Each row is a point. The points of each table are mixes of a few directions, plus a little noise. Count the directions of each table, and those that both share. Where both have some left over, give the other angles between the two spaces (their principal angles), to ten degrees, smallest first.
(in the rows, 128 means zero)

First (7 x 3):
[[124 151 114]
 [121 141 103]
 [123  97 107]
 [125 115 114]
 [122 154 106]
 [120 109 102]
 [162 132 249]]
Second:
[[ 81 148 147]
 [ 79  59 122]
 [186 135 114]
 [156 154 128]
 [160 122 118]
 [ 72 142 148]
 [162 137 121]]
Directions: first 2, second 2, shared 1; angles 90

First (8 x 6):
[[145 138 135 155  91 126]
 [ 71 117 153 140 100 132]
 [171 134 104 107 167 126]
 [124 136 146 167  67 127]
 [128 130 134 143 107 127]
 [139 126 115 109 157 127]
 [212 135  69  62 236 123]
 [ 34 106 165 139  96 134]]
Second:
[[105  94  88 123 153 165]
 [146  87 127  88 188 137]
 [163 205 128 161  76  93]
 [140 139 156 122 123 107]
 [112  47 123 132 137 176]
 [102 196 146 142  91  90]]
Directions: first 2, second 4, shared 2

First:
[[198 124  50 143 104 119  91  95]
 [ 98 150 190 111 140 141 163 137]
 [175 111 119 169 119 137 149 130]
 [187 167 125 122 111 141 141  92]
 [ 81 163 114  58 133 110  78 106]
 [ 84  55 114 172 142 114 120 180]
 [ 85 102 205 159 150 144 188 178]
 [135  93  79 148 123 114  98 134]
 [110 185 156  69 130 132 124 101]]
Second (10 x 8):
[[222 105 212  82 145 185  63 131]
 [148 122 147 119 132 140 114 129]
 [ 44 149  52 169 113  77 186 125]
 [ 76 141  82 153 119  97 163 126]
 [ 98 136 101 143 123 109 149 127]
 [126 128 127 128 128 127 129 128]
 [228 103 218  79 146 189  59 131]
 [148 123 146 118 132 140 113 128]
 [ 86 138  90 148 120 103 157 127]
 [104 134 105 140 124 113 145 128]]
Directions: first 3, second 1, shared 0; angles 70

First (8 x 9):
[[126 123  94 136 119 142  84  93 126]
 [162 127 192 146  87 113 172 192 103]
 [173 123 177 169  59 127 134 177  86]
 [125 126 112 129 126 133 110 111 129]
 [ 93 142 170  73 207  95 230 175 170]
 [108 132 121 105 165 123 146 122 149]
 [ 98 127  65 114 161 145  81  64 148]
 [137 120  92 151  96 148  68  90 113]]
Second:
[[211 126  63 186 142 107 143 109 187]
 [159 148 107 137 113 101 140 109 155]
 [ 93 122 129 136 139 169 111 147 111]
 [170 133  92 161 132 118 135 117 160]
 [ 37  82 186 104 162 200  92 178  55]
 [ 80 149 125 129 116 170 110 142 113]
 [106  88 182  92 146 120 125 141  90]
 [142  62 176 109 168 107 132 139 104]
 [173 184  91 131  85  79 152  90 176]
 [106 187 130  98  76 106 138 108 133]]
Directions: first 2, second 3, shared 0; angles 60, 90

First (11 x 12):
[[151 144 116 157 151 107 180 173 129 138 151 127]
 [ 72 147  84  74 148 135 128 144  77  85 108  85]
 [ 60 194 131  74 146  94 111  87 111  93  74 104]
 [ 99 101 160  98  91 186  69 100 108  89 123 112]
 [155  41 121 138  43 152 124 148 149 147 151 153]
 [102 119 113  86 169 176  52  69  96 114 104 111]
 [165 114 138 165 100  94 157 135 171 166 139 162]
 [152 124 160 166  69  96 182 172 162 136 151 148]
 [155 163 115 165 162  79 194 168 142 151 142 135]
 [186 124 193 185 158 180  96 106 147 143 166 144]
 [111 136  76  99 169 108 116 103 116 143  99 124]]
Second:
[[148 154 101 161 132 103 122  95 102  98 168 205]
 [124 166 131 155 143  92 214  32 128 100 193 145]
 [106  97 122 179 137 162 131 137 147 173  66 125]
 [ 88 159 120 185 107 128 134 138 125 185  88 143]
 [105 117 124  42  66 125 139 137 123 145 148  76]
 [154  85 139 100 158 180 102 163 130  94  98 128]
 [147 157 186  21 145 143 165 140 119  53 173  72]
 [148 107 116 150 136 110  73 152 137 140 116 132]
 [132 110 115 160 125 109  75 158 141 164 102 124]]
Directions: first 5, second 6, shared 1; angles 40, 50, 90, 90
